Each row of a before or after table is a point. One or more steps were done to the points. Then noise was added and the rows were shuffled. The steps act on columns, c1 being the first. Write out the steps. A step turns or swaps two columns, mirrors them in a line or flattens them onto one, adds a multiple of one to another, or multiplies or shifts one. Angles are multiples of 10 degrees, from the lower column toward the higher: turns from -170 to 170, lines from 10 to 170 but not 90. Use the fewest steps. Two steps may share a column if one is a turn and the other turns, adds or multiplies; they go together, in the order done. Otherwise the lowest column goes first.

Before (8 x 2)
[[ 56  25]
 [ 33 -25]
 [  4 -20]
 [-13 -45]
 [-41  13]
 [ 30  -3]
 [-90  53]
 [-11  13]]
After (8 x 2)
[[ 15 -13]
 [ 52 -89]
 [ 12 -42]
 [ 27  57]
 [-21   4]
 [  0  29]
 [-44 -15]
 [-27  32]]
Steps: swap c1 and c2

Before (9 x 3)
[[ 19  10 -25]
 [ 23 -19 -40]
 [-28  30  10]
 [  0   9  12]
 [ -2  16   7]
 [-40 -20   9]
 [  0   6 -15]
 [ 29   0 -21]
 [ 36  -2  -8]]
After (9 x 3)
[[   4   21  -73]
 [ -14   10   20]
 [  -6    5  -46]
 [  27   28  -25]
 [  -7    6   35]
 [  19   21  -62]
 [ -12  -43   28]
 [ -41   -2   29]
 [  29    5 -117]]
Steps: turn c1 and c2 by 50 degrees; multiply c3 by 3

Before (12 x 4)
[[-14 -54  39  25]
 [ 35 -31  -1  22]
 [ 54 -41  -5  20]
 [ 29  33  17  -3]
 [-34  28  15  13]
 [ -8   0   3  61]
 [-58 -10 -50 -10]
 [ 20 -45 -47  57]
 [ 66  19  21  27]
 [ 42  33 -44  -2]
 [  4  85  -3  73]
 [ 80 -18 -12 -25]]
After (12 x 4)
[[ 55 -16  42 -20]
 [ 48 -39 -38 -50]
 [  4   9 -87  31]
 [ 82 -12  16 -69]
 [ -9  -1  -6  20]
 [-55 -53   1 -51]
 [ 17 -55  36  20]
 [-18  27  63 -11]
 [ 66  20 -14 -15]
 [ 29  25 -28 -46]
 [ 36  -8  25 -15]
 [-32  19 -28 -21]]
Steps: turn c2 and c3 by -80 degrees; shift c4 by -40

Before (10 x 6)
[[ 25 -16  45  28  28 -23]
 [ 45  33  52  24 -42   0]
 [ 36  11  -1  79 -51  46]
 [-10 -31 -47  -6  37 -32]
 [-28  23 -27  17  52 -51]
 [ -9  31  65   6  35 -19]
 [ 46 -18  56  14  39 -51]
 [ 59  10 -44  28  40  -2]
 [ 25 -19 -32  48 -54  -7]
 [-45  63  47  -2 -32  49]]
After (10 x 6)
[[ 26 -21 -33  69 -14  -7]
 [ 58  11 -43 -23 -46  -2]
 [-43  63  49  28  16  53]
 [ 43 -18  54 -27 -30 -52]
 [ 45  32  53  48  -1  -3]
 [ -8  31  66 -29 -27 -20]
 [ 25 -17  44 -11 -38 -23]
 [-12 -32 -45 -35 -10 -30]
 [ 38  11  -1  87 -40  49]
 [-26  23 -26 -37 -37 -49]]
Steps: mirror c4 and c5 in the line at 150 degrees

Before (8 x 8)
[[ 33 -43  57 -28 -13 -42  24 -34]
 [ 30  -8   7  12 -12  37  20 -11]
 [ 11  -1  20 -55  14 -45  -3 -35]
 [-83  -9  -4  54  40  10  12 -17]
 [ 20 -33  18 -65 -75  37  29 -38]
 [ 33 -69  41 -22   1  37  -4 -30]
 [-24 -34 -32  -1  30 -54  22  24]
 [ 25 -56  43 -44 -26  30  25  91]]
After (8 x 8)
[[ 20 -44  17  -2  29 -53  25 -36]
 [  0  -3 -31 -55  15 -46 -13  23]
 [ 32 -41 -36 -64 -75  35 -15  22]
 [ -4 -13 -17  52  40  11  85   0]
 [  1 -91 -23 -25   2  39 -34  45]
 [ 29 -56 -24 -26 -14 -44 -29  63]
 [ 26 -11  -7  11 -12  36 -27   8]
 [ 34 -74  98 -44 -27  30 -20  25]]
Steps: turn c1 and c7 by -80 degrees; multiply c2 by 1.3; mirror c3 and c8 in the line at 40 degrees

Before (9 x 9)
[[ -19   17  -34    9   -7    0   16    5   55]
 [   7   15   10  -69   -3   22    4   15    7]
 [   0  -54   12   24  -14   17  -19   27  -36]
 [   3   15   13   -8   -6   -9  -63    2  -24]
 [   1   20  -19   29  -47   -5   28   53  -34]
 [  -5   17   21   27  -47    4   10   10    0]
 [  11   27   20   31   -3   23   23   20  -35]
 [   8   -8   29  -28   -4   -6   28    3  -19]
 [-121   20   23    6   -2    0    1   11  -10]]
After (9 x 9)
[[  1  11   8 -67  -3  27  -4  12   1]
 [ -8  27  19  30 -18  31 -14  11   2]
 [ 14  18 -36   8 -12   4  -4 -11   0]
 [100  21  19   6  -4   4   2 -63   3]
 [ -6  -7  28 -24 -22  -7 -17  -2  -1]
 [  2  18  19  24 -41  14  26  -6  -4]
 [ -4 -58  13  24   4  29  26  -2   2]
 [-21  18 -20  27 -53  35   9 -28  -1]
 [ -9  17  14  -8  33  -6  50   0  -1]]
Steps: turn c6 and c8 by -50 degrees; turn c1 and c8 by 150 degrees; mirror c5 and c7 in the line at 160 degrees; multiply c9 by 0
